Each row of a before or after table is a point. One or more steps were done to the points. Then noise was added and the rows were shuffled. The steps act on how far a point lies along the listed directions, d1 being the first. Write out the steps. A step turns or swaps two directions, mirrors them in a line or flattens them onto one, adds a multiple of one to another, or multiplies one. Angles are multiples of 10 degrees, from the lower direction toward the higher: turns from -170 to 170, lines from 10 to 170 but not 90. Use the fewest steps. Two steps may share a direction if one is a turn and the other turns, adds or multiplies; they go together, in the order done. Otherwise the lowest direction goes first.

Directions:
(1): [ 44 -13]
(2): [-13 -44]
Before (8 x 2)
[[ 60   3]
 [ 33 -10]
 [-58 -22]
 [ -8 -48]
 [-34 -29]
 [  4 -47]
 [-18  33]
 [ 14  -8]]
After (8 x 2)
[[ 42  18]
 [ -6 -29]
 [ 33 -34]
 [ 43  34]
 [ 45 -27]
 [  0 -19]
 [-38 -54]
 [-19  35]]
Steps: swap d1 and d2

Directions:
(1): [ -8  -4 -56]
(2): [-7 56 -3]
(3): [55  6 -9]
Before (14 x 3)
[[ 28   9  14]
 [ 27  29   9]
 [ 26  13  -5]
 [  9  32 -17]
 [-24   9  53]
 [ 12 -46  28]
 [ 17 -22  48]
 [ 24 -40  33]
 [  8 -53  42]
 [-17 -18  48]
 [-21  19  64]
 [-15  35  62]
 [ 16 -31  60]
 [ 15  15  -7]]
After (14 x 3)
[[ 20  27  15]
 [ 59 -17  20]
 [ 29 -26  39]
 [  9  -6  62]
 [  6  39   8]
 [  9 -12  48]
 [  4  32  -5]
 [ 68  -8  47]
 [ 55  -1  41]
 [  4   9  64]
 [-26  25 -12]
 [ 70 -31  32]
 [ -5  22  -6]
 [ 63 -10  25]]
Steps: turn d2 and d3 by -50 degrees; add -0.5 times d1 to d3

Directions:
(1): [ 13  23 -39 -17  56 -24]
(2): [-45  12  45  21  34 -23]
(3): [ 14 -34  34 -46  31  26]
(4): [50 35 28 32 13 24]
Before (13 x 6)
[[-25  11 -44 -13  17 -46]
 [-14   3  -2  22 -28  -3]
 [ 19  18  65  53 -24  15]
 [-11   9 -45 -21   4 -40]
 [ -7   9  40  32 -23   8]
 [ -8   6  -8  23 -23  -5]
 [ 22  -9 -11 -36  44   8]
 [-18 -18  58   0   8  -2]
 [ -2  -5  20 -13  21   8]
 [-63 -25 -14  -3   4 -36]
 [-41 -14 -22 -35   2 -16]
 [-20   6 -52  -7  -7 -40]
 [-37  18 -18  25   4 -37]]
After (13 x 6)
[[ 41  27  14  52 -31  23]
 [ -6 -49  75 -47  46  33]
 [ -5  46 -33  86 -68 -20]
 [ -4  44  23  72 -36 -21]
 [ 14 -38  33 -43  15  32]
 [ 14   7 -54 -11 -25 -16]
 [ 27  23  38  10   5  33]
 [ -5  43 -47  44 -22 -21]
 [ -6  52  25  63 -18 -24]
 [ -4  68   5  86 -29 -28]
 [ 45 -47  12 -56  -3  32]
 [ -6 -22 -78 -29 -44 -26]
 [  7  33 -49  37 -25 -22]]
Steps: turn d1 and d2 by 130 degrees; multiply d3 by 2.5; multiply d4 by -1

Directions:
(1): [ 29  -5 -17  -3   9  61  25  53]
(2): [ 47  14  68  14 -10 -23  19  17]
(3): [-37  22  -3 -29  12 -27  68  16]
(4): [ 26   5 -26  51  18   4  43 -47]
Before (13 x 8)
[[  8 -19   9  -8  -2  35 -28  -1]
 [ 27  18  38  30  -1 -23  -1  -7]
 [ -2  -6 -17  -7  15   6  15   3]
 [  7  -9  11  -1   0  -2 -23  -2]
 [-10  -3 -33   4  11  16 -16   8]
 [-54  -5 -46 -14  12 -23  28 -31]
 [-66  16 -17 -11  -1 -59  16 -33]
 [  3   9  14 -30  -3  24  -6  22]
 [ 10  -2 -11 -15   1  30 -13  19]
 [ 29  25  50   3  13 -32  30  17]
 [ 17   3  23   1  -2 -20 -12 -22]
 [ -5   1  -7 -12   1   4 -10  -4]
 [ 13   9   7 -11   4  29   3  11]]
After (13 x 8)
[[ -7  10 -25  -3  15   8  32 -13]
 [-35 -40 -63  -8  -4  36 -70 -12]
 [ 15  15   4   1   9  15  27  -9]
 [-12   2 -16 -10   1   3  -2 -17]
 [ 11   4  39 -15  -3 -30  -9   2]
 [-21   3  -3 -12  14  -2  35 -20]
 [ 26  21  71   5  -8 -29   2  33]
 [  2 -15 -24  -5  10  15  -4   0]
 [ 78  18  81  28   3 -18  -4  22]
 [-32  -1 -49  -6  15  10   0   2]
 [ 14  21   3   9   9   5  25 -31]
 [ -8   3   7  -5   7 -22  10  -6]
 [-21 -23 -25   8 -21   8 -93 -20]]
Steps: turn d1 and d3 by 160 degrees; turn d1 and d4 by -140 degrees; multiply d2 by 1.6

Directions:
(1): [  8  -5 -13  53   3  51  54  -9 -28]
(2): [-19 -18  26  51   2 -55  15 -41  23]
Before (10 x 9)
[[-17  11   0  40  -1  16  40 -18  -6]
 [-12   3   9 -56  -2 -65 -64  11  33]
 [-16   0  23  82  13 -17  45 -31  12]
 [-38   5  44  73  15 -22  38 -38   3]
 [-10  27   3 -76 -22 -30 -59  22   4]
 [-15  -2  17 -37   3 -95 -22   0  40]
 [  1  -1  -7  50   7  53  26   2 -47]
 [ -1  25  11 -58   1 -31 -71  31  25]
 [ -8  -5  17  28  12  -1  15   8  -5]
 [-10 -18  15  46  10  -1  21 -42   6]]
After (10 x 9)
[[-27   8  17   2  -3 -53  -8 -16  28]
 [-44  19  38 -43  12 -55 -54  -1  27]
 [-17  12  32 -23  11 -70 -47  -4  41]
 [-22 -21  33  52   8 -47  -5 -28  -1]
 [ 17  25 -24 -15 -16  71  17  28 -53]
 [ 25  24 -34 -44  -8  67  -6  55 -32]
 [ 17  25 -30 -89   6  21 -13  54 -16]
 [-23  -4  22 -17  -3 -32 -40 -23  25]
 [-11  -9  30  -2  13 -23 -13  15   7]
 [ 17  27 -26  -5   2  85   4  40 -31]]
Steps: turn d1 and d2 by 100 degrees
